Each row is a point. Two turns around zero, p and q, are shown by what they do to some points. Write where each new point lands after one turn and then the other. Backwards means that the second turn is done in reverse. Each puzzle has new turns, and all numbers are rounded.

Turn p:
[  7 -19] => [-16  12]
[12 47] => [ 15 -46]
[-18 -29] => [ 0 34]
Turn q:
[  7 -17] => [-12 -14]
[23 37] => [43 -3]
[-31 -40] => [-50   9]
[ 2 21] => [19  8]
Where do these land?
q, then p: [-12 -40] => [30 29]
p, then q: [27 41] => [-44 -22]
p, then q: [-10  22] => [ -2 -24]
q, then p: [ -6 -23] => [17 17]

Turn p:
[ 31 -27] => [23 34]
[-24 -20] => [ 23 -22]
[-27  12] => [ -9 -28]
[20 35] => [-37  16]
Turn q:
[22 17] => [24 14]
[-29  20] => [-27  23]
[-32 -19] => [-34 -15]
[ 39 -18] => [ 37 -22]
Where do these land?
p, then q: [-25 -16] => [ 16 -25]
q, then p backwards: [38 49] => [ 39 -48]
q, then p: [-10 -16] => [ 16 -10]
q, then p backwards: [ 0 17] => [17 -4]
q, then p backwards: [ -3 -34] => [-32  11]

Turn p:
[ 51 -21   1] => [47 19 21]
[-61   5  28] => [-36 -52 -23]
[ -3  19 -13] => [-19  13   3]
[  4 -39 -31] => [ 28  21 -36]
[12 15 -2] => [-5 10 16]
[-4 21 17] => [-16 -13  18]
Turn q:
[14  7 20] => [-22  11   7]
[ 16 -39   7] => [-23 -36  -4]
[-55  28 -10] => [ 42  34 -32]
[-6 19 21] => [-10  27  -5]
[ 16 -16 -58] => [ 37 -41  28]
[15  2 20] => [-24   6   6]
Where do these land?
q, then p: [ 11  38 -26] => [  5 -12  45]
p, then q backwards: [ 21 -18  16] => [ -3   5 -31]
q, then p: [-47   0  34] => [-31  47 -15]
q, then p: [ 14 -20 -24] => [ 31 -13  -6]

Turn p:
[ 41  -3 -21  11] => [-37  13 -12  25]
[-35 -20  11 -17] => [ 29  -4 -11 -33]
[-24  26 -31 -26] => [ 38 -17 -18  29]
[-17  -1  39 -17] => [ 10 -26  15 -33]
[35 -2  3 49] => [-41  34  26  12]
Turn q:
[ 31  13 -27  16] => [ 29  -1 -12 -34]
[-30  20 -25 -27] => [-2 50  8  7]
[-18  37  16 -23] => [-27  25  32  -9]
[ 20 -50   8  29] => [ 15 -49 -29  19]
[ 10 -43  16  19] => [  3 -41 -20  22]
[ 17 -27  17 -10] => [-20 -22 -23   5]
[-29  49  -5  -4] => [  2  36  43 -10]
Where do these land?
q, then p: [-28  17 -24  -9] => [ -5 -16  31  22]
p, then q: [-48 -20  -6  -4] => [-11   9 -25 -44]
p, then q backwards: [-15   5 -17  21] => [-23   5 -21   1]
q, then p: [37 -2 56 -3] => [ 31   8 -33 -49]
q, then p backwards: [54 -1 -8 -5] => [ -6 -39  14 -36]
